Every row gives one point. The points of each table are mixes of a few directions, plus a little noise. How many directions does each table use, and how many do they share? Where both have some left over, give the other angles between the two spaces (their principal angles), to ten degrees, smallest first.

First:
[[ 13  20]
 [ -1  -2]
 [-11 -18]
 [ 46  72]
 [-46 -72]]
Second (6 x 2):
[[-37 -58]
 [ -1  -2]
 [ 34  54]
 [-31 -48]
 [ -8 -13]
 [ 43  67]]
Directions: first 1, second 1, shared 1

First:
[[  5 -22   7 -26]
 [ 95  69   5  86]
 [-16 -24   2 -30]
 [-13  -5  -2  -6]
 [-41  -8  -8 -11]
 [-31 -10  -5 -13]]
Second, 8 rows:
[[ 24  20   1  25]
 [ -9  -7   0  -9]
 [ 64  52   2  65]
 [-56 -46  -2 -57]
 [-19 -15  -1 -19]
 [ 49  40   1  50]
 [  1   1   0   1]
 [-55 -45  -2 -56]]
Directions: first 2, second 1, shared 1

First (9 x 8):
[[-19   1 -37 -46  39  35   0  14]
 [ 18  11  17  55 -39 -29   6   5]
 [  4  12 -16  26  17  11 -35   4]
 [ 15  28  -8  63 -44 -28  43  44]
 [  5  -9  17   8 -18 -10 -19 -24]
 [ -1 -24  45 -41   7 -13  30 -21]
 [-23  -9 -32 -62  17  29  13   5]
 [ -9 -10   5 -42  65  25 -20 -11]
 [ 11   1  10  39 -43 -19 -18 -15]]
Second, 8 rows:
[[ 95 -57  20  23  31  14  33  15]
 [-26  16  -5  -7  -9  -4  -9  -4]
 [-33  20  -7  -8 -11  -5 -12  -6]
 [ 37 -23   7   9  12   5  13   6]
 [-17  10  -4  -4  -6  -3  -6  -3]
 [-43  26  -9 -11 -14  -7 -15  -7]
 [ 75 -45  15  19  25  11  26  12]
 [-86  52 -18 -21 -29 -13 -30 -14]]
Directions: first 4, second 1, shared 0; angles 60

First:
[[ 11   2   1   6 -10   3  -6   2 -30  17  10]
 [ 35   5   3  20 -31  10 -19   7 -95  53  34]
 [ 26   4   3  15 -23   7 -14   5 -71  40  25]
 [  2   0   0   1  -2   0  -1   0  -5   3   2]
 [  7   1   1   4  -6   2  -4   1 -19  11   7]
 [-29  -4  -3 -17  26  -8  16  -6  80 -45 -28]
 [-26  -4  -3 -15  23  -7  14  -5  71 -40 -25]
 [ 16   2   2   9 -14   4  -9   3 -44  24  15]
 [-24  -4  -2 -14  22  -7  13  -5  65 -37 -23]
 [-17  -3  -2 -10  16  -5   9  -4  47 -27 -17]]
Second, 9 rows:
[[ 40 -45  -8 -18  22  10 -20  -8 -37   3  31]
 [ 18 -15   1  10 -16  -7   4   3   6  17  -8]
 [ 40 -58 -14 -40  53  19 -30 -17 -44 -19  47]
 [-14  25   8  27 -37 -15  19  11  28  18 -31]
 [-57  63   7   5  -2   2  11   4  14 -20 -12]
 [-15  30   3   3  -2   9  -6   2 -35   3  14]
 [  2  -1  -3 -11  15  10 -11  -4 -26  -6  19]
 [-29  38   7  18 -23  -7  15   8  20   5 -22]
 [ 15 -36  -1   6 -10 -21  19   2  73  -1 -38]]
Directions: first 1, second 3, shared 1
